Rows are points. Each copy is the shape, with its points in the same order, turned, moved and blurred by noise. Some copies are also mirrored. Which?
In the rows, 100 means zero.

Shape, 7 rows:
100,103,77
136,119,62
64,160,156
32,119,74
111,96,90
91,95,82
54,148,142
Copy 1, 7 rows:
104,114,74
140,140,59
85,117,178
43,129,92
125,100,83
96,106,76
78,110,167
Copy 1 is: only turned
Copy 2 (7 x 3):
82,93,128
121,97,135
36,178,166
23,77,165
85,108,117
65,95,123
24,161,162
Copy 2 is: mirrored
Copy 3:
114,104,81
143,136,91
54,81,163
42,100,60
124,92,85
108,95,70
49,82,135
Copy 3 is: only turned
Copy 4, 7 rows:
113,116,107
125,157,107
26,100,150
60,83,65
112,106,114
105,93,103
21,88,130
Copy 4 is: only turned

Shape, 9 rows:
151,44,60,52
94,126,99,121
67,106,123,116
130,111,79,121
90,119,140,94
112,63,130,33
89,126,78,96
72,65,129,52
86,62,61,110
Copy 1, 9 rows:
109,98,40,163
105,118,147,92
83,96,132,63
128,107,127,127
59,107,142,89
37,93,65,129
106,138,118,93
40,92,72,82
131,92,77,88
Copy 1 is: mirrored
Copy 2, 9 rows:
166,77,150,108
69,87,64,103
68,97,69,65
103,84,77,132
62,119,91,82
104,127,166,67
74,64,88,106
91,103,130,43
128,53,82,77
Copy 2 is: mirrored
Copy 3:
169,131,80,44
80,99,116,120
77,66,129,104
114,121,97,125
90,88,159,97
140,101,153,31
74,116,105,92
113,69,141,38
111,81,61,82
Copy 3 is: only turned
Copy 4:
111,38,28,117
112,120,110,71
101,102,143,75
129,117,78,95
127,78,133,57
117,5,94,69
92,109,92,61
87,23,121,72
73,84,81,119
Copy 4 is: only turned

Shape:
40,168,164,50,74,101,95,151
92,86,73,86,82,95,149,100
130,100,97,111,105,80,125,129
108,57,89,79,115,118,127,122
113,93,101,86,89,123,107,87
98,84,79,95,142,101,131,102
85,108,105,126,113,98,125,107
56,167,110,72,78,102,82,160
130,108,84,81,125,97,147,94
105,95,69,85,111,117,114,96
82,124,114,81,98,5,63,95
Copy 1:
21,137,73,125,95,86,179,66
136,85,81,96,132,117,136,121
112,106,100,118,95,116,100,145
106,78,115,65,123,127,117,137
117,106,110,84,119,127,105,87
106,78,95,83,136,98,91,136
89,90,79,122,126,122,93,116
51,114,47,112,63,90,147,78
132,119,97,87,133,94,97,138
121,86,88,72,119,108,97,107
103,76,120,173,75,41,120,84
Copy 1 is: only turned
Copy 2:
47,72,127,56,45,147,76,26
87,114,106,66,82,99,147,123
57,129,102,117,104,110,110,127
82,92,112,65,113,117,110,157
108,98,96,87,98,129,119,125
91,125,118,66,128,93,105,136
88,141,107,82,79,101,88,109
42,90,79,54,72,124,85,30
84,128,124,86,132,115,133,119
101,105,91,68,121,108,116,126
66,76,128,130,97,44,100,45
Copy 2 is: mirrored
Copy 3:
114,174,135,107,108,134,12,65
113,124,77,83,64,80,113,112
147,103,114,130,88,83,110,121
96,120,105,100,79,115,136,139
120,96,96,90,88,122,112,89
91,119,121,108,77,80,145,105
99,106,113,124,70,79,92,88
124,176,95,135,126,118,44,68
138,123,117,95,77,79,147,97
103,120,86,102,90,100,136,86
110,107,120,85,163,44,49,94
Copy 3 is: only turned

Shape:
91,105,104,80,85,123,100,64,91,72,127
91,119,131,97,82,110,118,76,93,82,93
101,109,115,73,98,86,147,111,159,61,82
104,91,40,123,96,123,129,110,77,89,133
99,82,130,106,121,139,94,78,85,62,112
182,137,118,117,87,72,103,86,140,85,95
105,76,139,51,58,85,66,135,103,86,61
115,87,65,99,108,74,111,71,104,101,150
64,102,102,68,70,111,51,160,125,84,141
100,108,120,106,92,122,81,78,117,109,66
121,123,72,96,95,121,107,61,130,98,77
48,99,104,137,88,115,111,75,92,91,67
48,140,126,104,47,108,94,102,140,79,123
98,131,77,86,152,107,99,92,87,133,64
81,133,100,119,85,146,133,99,87,195,118
100,47,52,149,150,151,93,74,73,147,100
96,134,127,112,77,137,107,90,145,124,86
Copy 1:
99,126,98,73,94,109,103,133,77,97,62
119,101,104,92,104,96,108,102,66,110,70
128,88,93,115,85,59,164,91,119,83,72
120,147,48,94,88,109,65,125,122,89,122
120,103,110,77,146,115,98,142,99,77,74
78,58,72,119,106,37,120,117,51,76,115
82,121,139,137,138,44,90,79,112,104,35
93,124,81,81,55,87,78,117,98,49,109
64,185,136,103,120,66,125,107,137,111,94
80,81,103,110,133,112,107,91,87,100,81
68,70,65,97,89,112,119,101,95,99,90
123,117,88,95,131,149,104,62,83,102,79
93,158,116,102,109,100,165,85,68,117,87
87,55,104,66,100,114,71,75,136,120,113
103,101,121,121,66,147,77,110,85,159,146
99,92,80,98,119,181,30,130,135,67,134
87,85,109,129,110,117,144,102,78,124,111
Copy 1 is: mirrored
Copy 2 (17 x 11):
106,113,122,102,70,87,83,82,86,115,99
84,116,135,103,103,71,94,119,69,104,86
27,78,107,119,110,94,88,77,72,92,71
126,93,62,146,74,102,106,75,82,66,118
124,95,113,93,99,74,39,91,84,98,104
65,73,165,110,148,85,131,51,118,69,112
55,70,158,74,70,141,87,135,75,67,86
95,76,85,98,68,67,121,56,100,93,124
67,114,91,65,71,181,77,103,91,96,135
100,86,130,102,108,98,94,133,118,110,80
96,89,120,138,101,100,114,84,119,108,68
88,118,91,131,90,66,81,151,98,96,91
43,145,111,113,99,121,78,112,88,133,124
113,88,76,77,121,97,140,113,116,73,41
136,85,72,116,132,112,162,142,68,141,116
175,48,40,117,94,73,104,125,135,89,93
80,92,108,116,141,116,105,121,101,135,94
Copy 2 is: only turned
